Each wall is flat, endless, passes through zero and stands at right angles to its row. A trip goes straight from one point to another. Which walls does it cross, in order?

Walls:
(1): [-9.1 18.5 -9.1]
(2): [ -6.9 -23.0 -19.0]
(3): [-7.6  7.7 20.7]
(4): [ 13.4   7.0 -18.1]
(5): [ 7.1  7.1 11.1]
(6): [-11.6  -6.8  26.4]
Trips:
[ 0.8 17.4  0.6] to [-18.8  -9.0  36.1] -> 6, 4, 1
[-0.2  8.2 -1.9] to [ -7.0  17.2 -27.2] -> 3, 5, 2
[-5.6 32.5  5.1] to [  5.8  -9.6 -15.5] -> 3, 5, 2, 1
[ 3.6  2.2 16.9] to [  7.3 -20.2  17.3] -> 2
[-10.9   6.5   5.7] to [-15.4 -15.8 -18.4] -> 5, 2, 3, 6, 4
[ 16.2 -12.9   2.6] to [ -9.7   8.4 -11.3] -> 5, 1
[20.6  5.2 -0.5] to [ -1.5   8.8 -24.8] -> 1, 5, 2

Walls:
(1): [-15.6 -11.9 -11.6   4.1   3.5  16.1 -16.1 -14.9   0.2 -11.9  -6.9   5.4]
(2): [-19.1  23.4   2.5  14.1 -26.7 -25.2  -3.5  -3.5   9.4   7.7 -28.8  19.5]
(3): [  7.3  18.0  14.4 -18.4  -9.9  20.6   4.3   6.9  20.8  -5.3  -4.2  -9.4]
(4): [ 32.5 -26.4  -2.7   5.6  -1.4  22.1 -23.3  -1.8  -9.8   8.7  14.1  16.1]
(5): [-11.2  22.5  15.8  15.0  -0.4   8.9  13.8   9.6 -19.2   2.7  13.4 -16.6]
(6): [ -2.8 -16.0 -10.1  11.7   9.4  -2.4   4.3   7.7   3.0  34.4   7.2  16.4]
(7): [-12.3  -5.6   3.3  -8.7   4.1  -4.1   5.8  -3.5  -0.8  -0.4   9.5   1.5]
(8): [ 37.8 -21.9 -15.9  15.8  -0.3   1.3  -5.9   9.2  -2.6   4.4  -1.8  16.2]
Trips:
[ -7.7  17.0  -1.8   8.0   5.6 -10.3  -8.7  22.2  12.7 -10.1  12.2 -12.2] to [ -0.6  -5.8 -12.8 -16.2   2.3 -19.8   9.9   7.2  24.2  -7.5  -0.5 -17.6] -> 7, 5, 2
[ 15.9 -13.2  20.5  -8.6  -6.1  -5.8  13.8  14.6 -19.6  -4.2 -20.9  25.6] to [-10.5 -11.6   5.2  -9.9  24.7  12.4  -5.0   9.6  -5.9  -1.8 -19.8   2.7] -> 2, 7, 1, 8
[-10.6  -1.9   5.6  -9.0   4.7   5.4  -9.2  15.9   7.7   1.9  -2.6 -10.6] to [  6.2  -4.9  -7.2   4.8  12.0  -6.9 -16.1   0.2  -3.4 -12.9 -15.7   0.0] -> 5, 7, 8, 3, 4, 2
[  9.3  -9.4 -17.2 -13.2  26.9   0.9  12.6   1.8  -9.3   7.5   8.4 -12.9] to [ -7.0   6.6  -6.3  23.6  21.3   4.1  10.5   2.4  -3.3 -23.6  -9.0  10.5] -> 5, 1, 4, 7, 6, 2
[  5.4  -3.3 -17.3  29.5  10.4   4.8 -42.0  33.3 -21.4  26.4  10.6 -11.5] to [-12.7  17.5   7.9  -0.9  17.9   6.6 -11.5  -0.9  18.2 -15.4  10.6  -6.0] -> 8, 3, 6, 4, 7
[  2.3  12.8  22.3  20.8   1.4  20.2  -7.6  -3.1 -27.6  17.4 -10.0  10.1] to [ 10.0 -35.5  -2.3  20.3  36.5 -20.1   4.1 -19.9 -16.5 -12.1  10.7  -8.6] -> 2, 7, 5
[  0.4  12.1  10.7 -24.6 -15.3  20.3  -5.6  32.8 -12.3  17.0   6.7   3.6] to [ -0.1 -14.3  -9.9   1.3   6.7  -2.3  -1.2   8.0  21.6 -14.9  -5.2  -7.3] -> 6, 8, 5, 1, 4
[-14.8  -3.0  13.0  11.3  13.8 -12.4   2.1  21.8  -5.3   9.5  -2.6   9.7] to [ 17.3   0.4  -5.1 -14.7  -7.7  -4.5 -32.2  15.4  12.1  14.6 -24.4   7.8] -> 8, 7, 5, 4, 3

Walls:
(1): [  4.7  14.5   0.0   1.0  -7.0  20.5 -19.3 -24.1  -7.0  -0.5  -5.7  -5.9
 -13.2  14.5  -0.3   1.5  -8.8  -1.3 -13.1   5.5  -6.8 -16.8  -5.4  -7.5
  -8.9  -4.1   0.7  16.0   7.8 -15.0   6.2   6.4]
(2): [-11.7  12.3 -18.5   3.4  -2.4 -12.2 -16.0 -14.3   7.5  20.8   0.0 -33.7
  -8.4  -2.0   4.9   0.9  -0.1  10.2  15.3  11.0 -12.8  25.4   4.0  -6.0
  -6.9   3.8  -5.8  -7.2   6.4   7.3  29.2  -4.9]
(3): [ -1.2  12.4   2.8   0.0  -6.1  15.8   0.0  -4.7 -13.3  -3.5 -27.1   5.4
  -4.9   4.6  -7.6  18.4 -11.3 -30.4  -0.9 -22.5 -11.6 -22.0  19.7   6.2
  -7.7  -5.2 -20.4 -27.9 -22.5  17.1  -6.2  -6.9]
(4): [  6.7   5.3 -35.7 -19.1  19.9  -0.9   2.6  10.3   6.7   8.5  14.1  13.3
 -10.3   6.0  10.0  15.8   3.4   9.2   8.6   2.6   2.4  -7.8  -0.8 -10.8
  16.5  26.7 -24.7  19.3  -5.6  10.2  -9.4  -3.3]
(5): [ 10.1  -3.3   1.5  -3.2 -28.6   7.2   9.5  -7.1 -23.8  17.8   7.6  11.8
   6.5  -4.8  15.7  26.5 -24.4  -2.0   1.7   4.1  -8.3  -8.3 -15.3   9.9
 -17.9   6.4  -1.2  13.7  -9.1 -29.4  -8.2 -15.2]
Trips:
[-26.2  -2.0  12.4  15.3   2.0  -9.4 -10.8 -11.8  -3.7   8.6  -5.8   6.5
   4.5   6.1  20.5  -7.5  10.9  33.4 -10.5   4.0   4.6   8.0   3.4  -4.6
  24.2  10.3 -26.4   2.4   2.2   9.8 -22.2 -14.1] to [  2.5 -10.4 -11.6  12.8   0.7  23.1   9.9  -7.1  -4.5   2.7  20.6   3.2
 -28.8  40.2   6.5 -11.2 -11.5  27.7  15.9  22.9   6.4  -5.5  -7.7  -3.9
 -22.3  -0.8  -3.8 -30.2  -3.3  14.2  -7.2  -2.3] -> 1, 5
[-11.2  -7.4  16.9 -15.0   8.5  17.1  -7.0   2.0   1.0 -11.8  -7.6   1.8
  -2.7   3.0  16.7  -1.6  -2.4   7.9  20.9 -10.8 -14.5 -25.8  19.8 -16.4
  -3.9  12.0 -10.7  -3.7  -7.6   5.9  23.1  21.7] to [ 24.9   8.8  -3.6 -13.2  24.5 -13.0  32.8   5.1 -22.7  17.1  -2.6  15.4
  14.5 -16.0  -6.3   6.5   0.5  18.9 -14.3   4.1 -16.6 -16.2  -3.0  -9.3
 -29.2 -20.5 -10.1 -11.9  -8.8  29.6 -10.8  -2.7] -> 2, 1, 5
[ -1.5   3.7   3.0   1.8 -15.0  11.8  12.9   7.2  -7.3 -36.7  -3.3   3.6
  -9.7  21.7  15.7  -4.0 -20.6  -2.0 -10.2 -25.5  -1.6  -3.9  -5.3   5.4
  15.2 -11.6   1.3  12.7  10.2  -4.5  35.2  -8.3] to [ -0.5  -5.7   2.0  -5.7 -28.7 -10.1  -7.0 -15.0   0.8 -11.8   6.3   3.1
 -15.6  15.7  21.5  -7.8  -0.7  -1.0  -4.9  -5.4 -16.9  -2.8 -19.7  11.8
  -8.8  -4.4 -10.2 -23.5  -7.3  15.1 -10.6  -7.9] -> 2
[  3.4  -3.1  -2.2   9.8  -7.1 -10.3   6.8  20.5  -2.0  -2.4   0.5  -1.9
  -4.8   1.5  -0.6 -10.9  -3.1  17.9 -12.5   6.6 -16.0 -26.0  -7.7  -7.2
  -3.3 -24.3  25.3   9.0  -8.8   8.2   0.0  -5.4] to [ -2.4  -1.5 -19.4   3.7   9.8  10.5 -11.4  -1.3 -15.4   9.9   7.5  -8.3
  10.2  18.2  -6.7   7.3 -26.4  20.2  -0.4 -21.2 -12.1   5.4  19.8 -12.9
 -16.6 -16.8   6.1  13.2 -21.3 -10.3 -11.7  -4.2] -> 3, 2, 4
[ -6.0   1.1 -21.6   7.8  14.0   0.4 -37.9  -6.4  -1.4 -13.5  12.5  -4.3
  -8.9 -22.7  -2.6   8.3  15.8  -1.8  -5.7   9.4  -3.8  23.9   6.7   9.3
   4.4 -10.6  19.5 -14.0   4.3 -23.7  -4.4   9.2] to [  8.4 -12.7  -3.9  19.9   7.0   6.7  25.0  10.8  15.8  18.6  -5.6  21.4
  15.7   5.4 -14.7 -24.8 -14.5  -6.7  13.4  -3.6   8.0  13.9 -20.6 -23.8
  11.2   6.7 -19.0   6.5   8.2 -21.2 -13.4  11.8] -> 1, 4, 2, 5
[ 26.7  -8.6 -14.1  -3.9  13.4  -1.2 -14.3   4.1 -16.7   0.3 -16.1 -19.8
  -4.4  -7.7   6.7  -6.5  -8.0  -6.8 -14.3  14.0  10.2   2.1  10.8 -21.1
   8.1   2.2  23.6  -5.8  15.2  22.2  13.7  -2.1] to [ -5.7 -26.0 -26.2  24.5  13.8 -13.7  28.8  -4.2   0.5  -2.3  23.2  -6.0
   6.7   6.2   3.7  14.3  12.7   5.7   7.9   7.4  -5.3  -5.3 -27.5  -5.5
   4.9 -12.6 -27.4   2.1  -0.9  18.2  -3.4   5.6] -> 4, 1
[  0.4  14.4   2.7   2.7 -15.3 -10.3  28.4   0.1  10.1 -40.8   1.8  12.4
  14.1  -3.5   7.0  -1.6 -22.7  17.9 -12.0  12.3   5.4   3.8  20.9   5.9
  25.5  12.0   7.2  -3.7  -5.5  -2.5  -4.9   5.6] to [ 23.7  -5.4 -22.6   7.3  -9.9 -13.4 -31.2 -25.9  16.3  -8.0  -7.9 -10.6
 -11.4   0.2   0.1  -0.9 -12.7  -7.6   4.5  17.2   9.7  21.5 -15.9 -14.9
   4.8  -3.5 -10.8   8.2  15.8   7.9 -11.0  -4.8] -> 4, 2, 1
[ -1.3  22.7   4.9   7.8 -18.4   6.5  34.8  -5.9   9.2  -6.2  -8.4  10.0
  -8.1  -8.9  18.9  21.7  -1.9 -10.6   8.3   2.1 -22.9  -7.5 -12.6  20.9
  -8.4   6.9  15.2   0.4   9.8  -7.3  -6.6  -3.6] to [ -2.1   3.1 -14.2   7.7 -18.6  25.1  29.0   0.9  -1.2 -10.2 -24.2 -38.7
 -15.8 -18.8  15.9 -13.0  -6.6 -19.1   3.3  23.7   6.9   8.8 -28.9  -5.9
  -9.7 -27.8  44.0 -25.5  21.3 -11.0  10.3   9.1] -> 2, 3
[-18.6  -6.7  -9.3 -13.6 -21.9   5.5  -1.3   5.3   5.8  -8.8 -25.1   6.3
 -19.3   5.3  -6.5  -3.9  -3.4  -7.7  12.5  -6.5  -8.6 -27.3  16.6   9.2
  -8.0  19.5   6.7 -12.3 -17.7 -20.8  38.2  -6.8] to [ -8.2 -10.6   3.8   7.4  -2.9 -26.7   1.2  -8.1  -1.9  -1.0 -13.4   3.6
 -13.4  -4.1  27.3  27.6 -29.3 -14.0 -25.9  12.2 -25.4  14.0  22.6   5.0
 -10.0  15.4  -7.3 -23.8  -1.6  -4.0   0.0  -2.1] -> 1

Walls:
(1): [ 11.5  -4.3  -9.9 -14.3  -0.4 -18.7 -10.8  -2.4  -4.1   2.6  -2.4  -3.0
 -18.1   3.6  -8.1  13.4  26.7   7.5   8.2  12.6   8.3   0.6 -28.8 -14.1
  11.7 -13.9  14.9  -3.4  11.1  -4.9   0.5  -5.6  22.2 -40.4  19.3  -1.8
  -7.2  16.7  -2.4  -1.7 -16.8 -10.9  -6.7 -13.5 -27.1   2.6 -18.7  28.3]
(2): [ -3.3  -3.2  -9.2  -7.2  -2.4  -0.1  13.1 -10.8  -1.3   9.9  13.9  34.4
  -8.5  10.0  -4.1   0.7  -0.8   1.9  -4.6  -4.4 -10.8   8.7  -8.3 -15.1
  -7.7   6.0 -26.6   2.8 -15.9  27.2  -1.7  10.3 -13.8 -11.9  20.2 -22.2
  -9.7  -2.0 -21.6   7.1   2.5  15.3  18.5   4.6   2.0  -2.9   0.9  -9.7]
(3): [  8.7 -20.2  -6.2  -6.6  -7.4   4.3 -21.2 -20.7  37.8  -8.1  -8.9 -33.1
 -34.2   0.5  28.1 -32.7   6.5   8.2  17.9  10.4  -1.8  11.9  16.6  10.3
  -1.4   5.8  11.0  13.4  13.8 -12.2   2.9   8.7 -14.4 -11.2  15.9 -18.0
  13.5  -4.2   6.7  -5.7   7.4   5.5  12.2   3.9  13.7   7.3  -1.7  -3.3]
(4): [-14.8   0.9  22.7   5.1   5.8  -2.8  -7.4  -9.8  19.8   6.8  -0.2   5.3
  11.6  17.4  -4.6 -11.8  12.9  11.3  -7.1 -29.3   4.9 -11.2 -14.6 -12.8
 -14.8  -3.9 -15.0  20.2  -3.9   0.8  -2.9  13.2 -15.2 -10.6 -20.5   3.6
  -6.0  25.9  -6.2  19.2  -5.9 -25.5  21.2  28.7   8.2 -34.3  -6.4   1.7]
(5): [ -3.0  11.7   2.4 -29.5   0.7  -4.7  -5.0  -5.4 -22.0  -1.6  12.3  11.9
 -17.0   9.0  -4.9 -10.9  25.0 -23.8 -24.7  -0.5  -6.5  -7.2  -1.0 -26.9
   4.0  -6.7  -6.7  -8.0 -13.2  -1.1 -15.9 -18.0  32.9   0.6 -15.6  33.1
  16.6  10.6  -9.9 -10.4  11.2 -10.6   0.6   5.2  25.5   5.4  -2.9   2.8]
(6): [-10.0  -9.4   0.9  -5.1  22.0  16.4  -6.2  15.9  22.0  -5.0 -37.1   6.8
 -29.1  10.4   1.2   6.2   0.0   2.8 -11.8   2.7 -10.2  14.5  10.1  -5.5
  -8.8   5.0  13.2  29.7   1.8  12.7   2.0  12.6 -11.7  -5.7 -12.1 -15.1
   0.1 -11.7 -10.7 -17.3  -6.2  25.9  -2.7  -7.4   4.9  13.8  24.7  -8.4]
(7): [ -0.4  11.8  -8.2   2.4   2.0  18.0  -3.4 -22.7 -11.0   3.0  -9.3  -2.5
  17.4  15.2  -2.0   3.6  12.3 -14.6   2.2  28.6  -7.0  -4.5   9.5  17.8
 -11.9  15.2   7.2  23.3   3.9 -12.6   2.0   3.7  11.6  15.2   1.1  17.4
 -15.8  14.0  18.3  -3.0  23.6  18.8  22.9 -15.9 -12.6  -0.9  -8.2   1.8]
(8): [-23.5  20.0  25.1   4.6 -15.3  23.8   7.1   8.9   2.8  -6.2 -22.3  -9.7
  -2.8  13.6  -7.6   7.9   1.2   6.0  19.7  -1.6  12.1   0.1   5.5 -15.4
  -3.6  -5.9  -3.7  16.8   1.7  -2.2  19.7   5.0   3.5   3.9  22.3  18.1
  36.7 -11.2  15.8  15.3 -23.8 -13.1  10.0  28.0 -13.8 -31.4  -2.6   9.8]
Trips:
[ -8.1  29.8  -5.1 -17.7   3.4 -10.6   5.4 -27.8   2.4  17.1   8.4   7.1
  13.1   0.4  -5.6   7.2  12.6   2.0  -5.9  13.0   1.8  18.9  -1.1   1.4
  -3.8  -6.3  -0.6   9.4 -13.0   0.3  -4.3   1.1  -2.7  14.5   0.0 -17.2
 -34.3   6.7  10.0 -22.0   9.4  26.9 -26.5  20.0   3.4  15.9  -2.8 -15.6] to [-15.2   9.3 -12.3  12.0  -3.2  12.7 -12.8   3.8  -5.5   2.5  16.6   3.1
 -10.2   3.4  -5.8  10.6   1.9  -8.7   9.5 -18.4  24.0 -14.1 -12.2 -20.2
 -25.7   9.6   0.0   0.0  11.9   2.7   3.6   2.2 -10.5 -10.1   7.7  -3.1
   2.2  18.4  -7.9  -3.7   0.3  -2.9  12.9  32.8  17.0  -6.4  -4.3   0.1] -> 4, 6, 8, 7, 1
[ 23.4  -9.1  -5.2  -0.3  11.2   9.5 -11.4 -15.4  -6.2  12.8   1.7 -21.8
 -16.5  -5.7   7.6 -13.8 -10.9  10.8  -6.4   6.6  -4.2  -5.8  -7.9  17.8
  -1.6   3.4  13.2   5.6 -17.8  13.3  24.5   4.0  14.0   6.8  28.1   6.7
 -11.9   2.8   3.2  -3.1  -4.3  -1.8  -6.7   2.6  13.4   8.4   4.7   8.6] to [-11.9 -22.8   9.4 -23.7   5.9  23.9   0.9   7.7  16.9  -8.6   0.6 -23.4
  10.5  -3.6   5.5  -0.6   0.4  -4.3  20.6 -11.7  13.2  18.5  -3.9  -2.3
   7.3  -9.9   2.8  -1.7   1.5 -15.5   9.4   5.6 -15.8  -8.2  -3.9   2.9
   3.0   5.1   6.2   0.1  -9.8  -3.7   5.6  -3.0  15.7  16.8   8.3  -9.1] -> 7, 8, 1, 4
[  2.3 -11.3 -10.6  -5.3   6.9  -3.6  21.0   4.1 -22.5  -9.7  24.7  -7.3
 -23.8  -7.2  -3.8  30.7   0.3   9.8   1.6   2.4  -0.6   4.7  -2.4 -21.2
  12.1  -9.3  -0.8   4.8 -18.7  10.1  -4.1  -9.8 -22.4 -11.8   8.0  -2.2
  -5.0  12.0 -28.4   2.1  -6.9   1.0  -1.1   6.2   7.5  -4.1   1.5   0.7] to [-12.2   1.7   2.1   1.8  52.2   1.7   4.4 -10.8   1.7 -12.2  13.3  -5.3
  11.2  -2.3  -4.7  -2.2  28.5 -22.4 -10.7  -1.7   5.9  -2.3   0.1  11.2
   2.5   3.2  -8.7   1.6 -20.0   3.0  -1.1 -13.5 -16.5  10.3   4.4 -21.3
 -21.5   7.2 -22.1  -4.1  -6.3   7.5   6.8  10.1  19.7  -3.6 -14.6  12.5] -> 4, 1, 7
[ 11.4   6.4   6.6 -15.0   6.4 -15.3  21.1 -16.1  18.8  -9.3 -22.8  21.6
   0.6  10.2  20.9  -1.1   3.3   5.4 -13.9  -0.9   6.5  25.0   1.6  19.3
  16.0  -9.2  -3.4  17.0  -4.4  -0.7  -0.9  13.2  18.4   6.6  -5.5   6.1
  26.5  12.6  -6.9  -1.0  41.8  24.0  -8.2  -3.4 -23.8  29.7 -14.6  -6.9] to [ -4.3 -14.9   7.8   1.0 -31.6  -2.1  29.1   0.5   8.2 -11.9   7.2   1.0
  12.5   7.1  20.8  14.0  20.3  -1.9  20.8   0.6  -1.6  10.2  28.8 -19.3
  12.4  17.4  20.7   3.0  12.3   9.4  -8.1 -18.5  12.2  12.8  15.4   2.9
  -3.8 -14.1   5.5  13.9 -11.7 -11.4  13.3   8.7 -13.7 -14.8 -18.0  -5.0] -> 1, 8, 6, 5, 2
[ -4.1  -4.9   6.6  -0.5 -12.6  16.4  -1.9 -17.7 -22.2  10.1   3.0   0.2
  -0.5   3.5  -1.3   0.6  11.9   3.5  13.2 -12.6   4.9 -13.5  12.6  -2.7
 -16.8 -18.1   6.6  -7.8  -2.5  19.6 -21.0 -10.3  24.5   8.8  21.0 -23.4
  -3.6   9.9  15.7   4.0   5.4 -11.6  -3.2  -8.9   1.9  -2.1  -1.9 -17.8] to [-14.9  27.2   5.9   8.6   4.2  11.7 -14.0   8.6   1.2   5.8  23.4 -15.0
  -9.9 -16.8 -17.3  -0.8  -9.4  11.7 -14.8 -12.7 -16.5  11.0  -3.1  19.0
  -4.0 -11.8  -5.1   2.8  -1.8 -25.1  11.6  -2.6  -8.0   7.5  36.3  14.3
  -3.2  13.7  -8.0  25.1 -20.3  37.7 -31.3 -13.3  -6.7  -8.1 -25.4  -8.7] -> 5, 2
